Each point is reached from the start by the listed moves, each made 0, 1 or 2 times, or once backwards (-1), plus a little noise. Say if it took an odd or an even number of moves. Then give how often each move was made.
In the rows, 128 means zero.

Moves:
(1): [170  94 144]
(2): [133 162 115]
Start: [113 122 133]
Points:
[118 153 120] => odd (0, 1)
[167 156 126] => odd (1, 2)
[196  54 162] => even (2, 0)

Moves:
(1): [137 122 144 116 114 132  92 133 125 146]
(2): [114 146 109 117 119 139 132 114  98 123]
(3): [145 127 144 127 155 121 122 109 141 127]
(4): [122 156 135 147 134 115 119 132 137 129]
(5): [138 112  98 134 135 125 112 108 152 136]
(6): [120 128 132 134 121 137 140 123 122 148]
(7): [148 138 121 113 116 129 142 123 140 131]
(8): [154 115 115 112 155 136 116 151 134 156]
Start: [112 135 123 116 151 152 139 139 134 107]
Points:
[191 163 133 110 190 135  33 134 202 184] => even (2, 0, 1, 2, 1, 0, 1, 1)
[191 141  66 134 236 149  94 118 230 226] => even (0, 0, 1, 2, 2, 2, 1, 2)
[ 95 180  78  48  54 207 220 133  45 110] => even (0, 2, -1, -1, -1, 1, 2, 0)

Moves:
(1): [138 132 128 149 150 136 121 119 135 149 134 145 145 124 124 149 121 113
 119 123 128]
(2): [127 139 134 135 132 118 125 117 133 127 115 124 129 137 119 121 120 131
 129 131 135]
(3): [140 119 119 123 139 116 114 121 120 135 136 125 130 136 122 127 132 126
 130 132 126]
(4): [122 137 143 117 124 132 131 126 120 122 123 122 127 127 131 117 132 111
 121 132 123]
(5): [118 128 136 128 122 133 141 134 124 142 130 123 136 143 139 122 127 132
 117 132 109]
(6): [124 124 135 128 118 127 136 127 116 121 132 127 129 142 128 129 125 125
 121 137 136]
(7): [130 113 124 132 106 139 125 127  95 130 127 137 120 128 135 137 126 135
 123 153 139]
(8): [116 113 131 117 131 129 132 138 130 125 119 117 115 120 128 123 141 144
 129 130 140]
(9): [122 131 123 120 126 118 152 132 132  96 108 116 136 130 147 137 129 132
 120 118 114]
(10): [132 119 135 124 134 114 128 121 135 117 126 141 128 120 113 133 125 156
 133 118 112]
(11): [134 132 118 128 137 126 118 123 131 100 134 113 122 122 125 119 117 126
 126 122 136]
(12): [133 146 112 122 133 133 106 129 121 121 143 140 140 122 123 142 107 118
 110 134 129]
(13): [100 134 131 123 118 128 147 128 118 120 131 119 127 122 138 128 129 121
 134 139 122]
(14): [147 119 127 120 130 132 119 122 133 141 137 126 127 132 138 145 119 122
 126 133 126]
(15): [133 117 137 130 127 125 108 136 134 144 134 128 152 124 134 138 129 129
 133 124 112]
(16): [126 141 137 140 137 119 141 142 131 120 130 125 122 117 141 159 137 138
 123 108 119]
(17): [138 125 124 133 128 114 124 132 134 148 133 134 132 113 113 116 132 131
 129 129 128]
(18): [122 125 133 135 123 119 129 132 142 130 118 125 122 129 113 121 128 123
 128 127 120]
Start: [116 131 120 119 116 134 132 113 119 141 120 126 131 122 135 121 163 126
 116 132 127]
Points:
[ 39 158 151 135  47 183 217 171  28  80 144  86  71 158 202 131 178 143
  66 151 152] => even (-1, -1, -1, 0, 2, 2, 1, 0, -1, -1, 1, 0, 0, -1, -1, 2, -1, 0)
[ 51 109 176 141 111  87 249 179 196 142  77  33 156 117 186 124 192 122
  77  99  67] => even (1, 0, -1, 0, 2, 2, -1, 2, 2, -1, 1, -1, 1, 1, 1, 1, 2, 2)
[120 143  74 179 120 119  76  82  32 106 155 126 215 105 148 183  98  85
  87 198 186] => odd (2, 2, 1, -1, -1, 2, 2, 0, 1, -1, 2, 1, 2, -1, 2, 0, 1, -1)
[182  56  74 162 140 101  80  65  99 213 136 117 181 109 130 123 133 129
 120 180 117] => even (2, 1, 2, -1, 1, -1, 2, 0, 1, 0, 2, -1, 1, 1, 1, -1, 2, 0)
[114  40 122 135 102 154 172 118  26 213 106 144 104 176 151 125 217 203
  92 190 167] => odd (1, 0, 2, -1, 2, 1, 2, 2, 0, 0, -1, -1, -1, -1, -1, 0, 0, -1)
[ 90 128 181 144 128 121 204 102 170 158  31 125 123 175 131 111 178 147
  89 106  48] => odd (1, 1, 0, 1, 2, -1, 0, 0, 1, 1, -1, -1, -1, 0, -1, 0, -1, 2)
[166  85 139 136 166 147  95  32 130 204 171 159 160 153 115 154 113 106
 127 143  82] => odd (2, 0, 1, 0, 1, 0, 0, -1, -1, 2, 1, -1, 1, 2, 0, -1, -1, 0)
[114 143 153 141 103 101 199 131 139 143  61 115  84 107 163 193 169 170
  88 133 131] => even (0, 2, -1, 0, 0, 0, 1, 1, 1, 0, -1, 0, 0, 2, -1, 2, 1, 1)
[174 127 111  85 191  79 112  63 144 155  96 127 150 114  71  55 176 126
  96 118 130] => even (1, 1, 2, 2, 0, 0, -1, 1, 1, 1, 0, 0, -1, 0, -1, -1, 2, -1)
[ 77 177 153  92  43 170 101 156  69 100 138 138 185 135 156 141 144  35
  76 162 108] => even (-1, -1, -1, 2, -1, 2, 0, -1, 0, -1, -1, 2, 0, -1, 2, 0, -1, 1)
